Rows are points. To make a cloud, some directions were put in groups of two or more. Within a group, all points are equally far from the middle, so they leave a hole (a ring in 2 directions, a hollow ball in 3). The other directions are filled evenly. Then the cloud was stretched, turned, moved and blurred a little. Count the holes, and give their numbers of directions, smallest first.
In the rows, zero is written as 128.

Cloud:
[[154 142]
 [140 159]
 [128  69]
 [112  84]
 [123  73]
 [163  94]
 [138 161]
 [145 155]
 [160 125]
 [100 148]
 [121 167]
 [144  67]
 [161 121]]
Holes: 1 (2)

Cloud (19 x 3):
[[177 127 144]
 [ 98 144 152]
 [135 185  98]
 [139  87 121]
 [170 107 127]
 [124 127 167]
 [ 78 125 126]
 [178 127 120]
 [115  86 123]
 [ 87 164  99]
 [157 179 110]
 [143 146  76]
 [170 168 128]
 [144 166  81]
 [ 77 131 104]
 [135 135 168]
 [ 99 176  99]
 [161  99 120]
 [120 179 139]]
Holes: 1 (3)

Cloud (21 x 3):
[[158 153 102]
 [ 89 157  99]
 [158 123  87]
 [105 155 156]
 [114 117  72]
 [124  94  81]
 [ 85  92 104]
 [160 112  90]
 [157  94 146]
 [112 147 163]
 [113 147  77]
 [ 72 137 107]
 [ 79 112 150]
 [171 127 110]
 [167 130 100]
 [132 134 168]
 [ 72 114 105]
 [ 76 148 125]
 [ 70 114 122]
 [167 122  97]
 [158 156 122]]
Holes: 1 (3)

Cloud:
[[ 86  77 111  95]
 [148 181 141 137]
 [145 126  82 125]
 [ 82  89 133  89]
 [ 84 161 107 111]
 [124 186 155 134]
 [108 129 158  67]
 [152 151  94 111]
 [137 186 147 135]
 [158 138 167 114]
 [112 148 178 104]
 [ 91 156 109  89]
 [140  73 128 108]
 [113 138 136  55]
 [128 136 143  56]
 [140 119 127 173]
 [144 123 128 171]
 [ 87  77 139 109]
 [146 138  95 155]
 [124  67 129 116]
 [128 126  90 165]
 [ 95 152 170 132]
 [159 103 146  94]
 [130 115 125 177]
 [122 122 106 179]
 [139 152 176 107]
 [114 116  78 152]
 [102  72  99 102]
 [142  76 115  97]
 [101 118 119 181]
 [127  96  79 114]
 [ 89  98 152 148]]
Holes: 2 (2, 2)

Cloud:
[[134 123 138 177 141 131]
 [116  86  53 120 127 154]
 [104 165 101 158 125 117]
 [139 118  89 162 174 124]
 [115 169 151 158 169 106]
 [149 157  83 155  76 154]
 [161 177  85 128 105 163]
 [172 127  41 120 130 126]
 [157 129 110  92 135 106]
 [158 105 100 106  70  96]
 [130  86 123 174 138  97]
 [179 127 156 154 169 124]
 [116 157  94  86  49 153]
 [171 153 142 173 145  68]
 [141 142 100  88  70 144]
 [144 153  95 139  93 174]
 [131 108  66 120 116 165]
 [165 115  97 104  42 103]
 [104 102 119  97 170 164]
 [ 98 111  81 118 133 175]
 [131 116 113 159 121 140]
 [157 111 114 193 165  79]
 [125 128  95  96 126 112]
 [148 107 134 143  66  93]
 [101 151  97 145 121 139]
 [110 149 113 120 150 156]
 [136 119 116 183 189 123]
 [150 131 100 171 127 104]
 [133  70 106 127 112  89]
 [149 129  79 117 108 161]
 [135 112  92 106  89 137]
 [104 159 102 167 114 148]
 [195 113 113 197 159  62]
 [145 152 146  96  99 123]
 [126  95  99 142 139 114]
 [ 93 130 118 118 153 109]
 [127 122  71 119 136 147]
 [172 146 149 118 116  88]
 [113 127  52 141 126 123]
 [154 116 118 139 169  82]
 [131 156 121 111  94 145]
 [182 111  93 111 123  81]
 [157 100 153 182 181 114]
 [127 147 156 121  97 106]
 [135 164  69 161 132 100]
 [114 159 101 122 131 148]
 [185 149 154 137 172 118]
 [190 103 134 184 118 127]
 [135 180  98 123  72 115]
 [118 151  98 128  61 131]
 [153 155 125 137 133 109]
 [187 102  88 110  98  87]
 [137 124 111  92 161 109]]
Holes: 0

Cloud (48 x 6):
[[ 78 107  81 133 121 121]
 [102  57 129  70 102 116]
 [138 125 173 104 128 130]
 [140  41 105 141 109 114]
 [152 103  69 153 115 116]
 [121 157  73  95 141 114]
 [ 79  78  93 133 115 122]
 [140 140 172  81 123 144]
 [156  79 110 156 122 101]
 [111 160 127  95 114  70]
 [167 107 116 134 146  94]
 [100 117  71 116  99 125]
 [ 93 140  96 108 163 157]
 [157  74  87 111 118 139]
 [149 136  69 112 129 166]
 [154  87 110 140 137  77]
 [106  72 133 161 115 130]
 [106 126 134 133  91 164]
 [116 142  44 136 106 108]
 [133  83  72 107 101 106]
 [136 145 119  60 103 143]
 [ 80 124 113 102 162 126]
 [ 81  98 120 114 158 108]
 [ 99 115 155  42 167 155]
 [162 112  84 153 128 146]
 [142 129  67 108 143 118]
 [120 171 113 130 123  83]
 [137 133 115  71 126  61]
 [115 112 181  48 139 125]
 [156  90 134 125  91 131]
 [124 139 130 157 149 166]
 [116 107 199  79 132 149]
 [100 100 176  63 121  89]
 [151 100 108  91  68 106]
 [121  96 101  69 128 119]
 [105  77 139 156 122  83]
 [138 108 104 148 149 162]
 [120 123 136 155 112 108]
 [ 87 134 158 143  97 146]
 [130 124 147 128  88 119]
 [114 121 160 138 121 180]
 [170  84  99 156  74  84]
 [ 95  94 118 114 167 125]
 [140 141  88  69 129 148]
 [140 106  89  66 117 106]
 [141 131 123 135  86 146]
 [165 150 132  95 173 123]
 [121 174 132 132  93 107]]
Holes: 1 (3)
